Each wall is flat, endless, passes through zero and stands at right angles to its row. A trip goes straight from one point to another. Which walls does it cross, in order?
In the rows, zero is written as 128.

Walls:
(1): [157 146]
(2): [227 123]
(3): [ 96 113]
(4): [139 199]
(5): [137 151]
Trips:
[94 47] to [ 66 209] -> 4, 5
[ 99 154] to [140 173] -> 1, 3, 2
[163 111] to [152 152] -> 5, 4
[115 138] to [132 149] -> 1, 3, 2
[138  82] to [74 81] -> 2
[ 56 183] to [116 135] -> none
[150 141] to [131 137] -> none

Walls:
(1): [164 163  93 104  93 110]
(2): [ 99  39 137 113 100 107]
(3): [104 112 123 130 196 133]
(4): [ 89 122  80  96 180 112]
(5): [120 114 124 156 122 116]
(6): [135 135 131 136 156  59]
(7): [ 88  61 115 136 143 158]
Trips:
[165 142 183 104  55 141] to [105  66  88 146 117 105] -> 5, 7, 1, 4, 6, 3
[ 61 149 137 160 156  60] to [103 160 148 102  45  66] -> 3, 1, 4
[208 132 129 130 143 119] to [175 110 136  95  84 135] -> 6, 2
[103 149 176 194 205 145] to [123  79 213 138 149 106] -> 4, 2
[159 121 140 142 139 178] to [229 108 117 118 192 121] -> 7, 1, 6, 4
[165 179  97 116 178 140] to [170 177  89 194  95 132] -> 3, 4, 5, 6

Walls:
(1): [103 213 111 100 151  70 130 187  96 173 133]
(2): [156 135 132 100 163 129 136  66 105 176 171]
(3): [171 125 155 156 212 139 107  69 148 110 126]
(4): [ 78  67 108 136  39  91 132  89 153 121 115]
(5): [132  72  96 164 156 162 126  99 116 144 179]
(6): [169  46 175 111 133 161 150 129 123 193 136]
Trips:
[178 215 118 116 145 132 132 168 127  89  91] to [200  58 133 121 148  62  96 138 157  89  97] -> 1, 6, 4
[168 143 100 121  49 138  94  66  99 164 101] to [143  93 126  73 120  60 180 118 117 160 168] -> 1, 5
[150 153 139 144 176 126 123 193 119 125 153] to [107 128  89 140 136 146  96 116 133  69 124] -> 5, 1, 4

Walls:
(1): [129 139  95  80 210 117 152 102 152  78  88 136 100 155 134  72 199 132]
(2): [141 188  53  55 126  89  76 127 115 139 166 142 150 114 138 119 173 130]
(3): [116 153 157 153  52 146 108 169 159 112 111 139 119  78  97 136 101 136]
(4): [ 86 161 140 128 225 139  80 139 179 189 137 129 143 103 111  85 102 161]
(5): [133 153  74 133  90 148 211  70 105  70 120 114 103 143  93 109 132 133]
(6): [159 114 123 149 145 160  61  58 125 159 124 138  92 158 201 103 134 113]
(7): [ 68  87 166 119 130 192 187 110 189 114 103 123 206  91 155  84 164 107]
Trips:
[135 126  92 133 142 126  76 118 164  94 172 139 158 132 118  94 137 100] to [ 40 118 145 116 121 104  69 131 183 107 113 128 188 110 118 105 120 157] -> 3, 6, 1
[123  82 108 161 138 164 129 107 169 123 165  82  88 172  78  39 129  84] to [187 162  91 113 105 116  94 141 108 195 130  93  66  95  98 180 103 125] -> 7, 1, 3, 2, 5, 4
[ 79 116  78 106  48 155 125 146  98 106 157 137 172  78  99 148 135 182] to [151 145 111 102 118 136 244 150 134 107  62 143 160 117 112 135  71  88] -> 2, 1
[ 84 149  98 146 156 125 157 101 187 188 134 132 164 137 110 133  99 128] to [153 139 136  99 125  87  61  84 163 155 138 191 131 135 107 132 116 176] -> 2, 6, 7, 3
[186 170 165 130  81  71 201 130 111 110 149 165 123 162 140 104  63  23] to [172 130 123  62  75  58  90 112 123 112  72  72  88 211 171  93  98 169] -> 3, 6, 2, 1
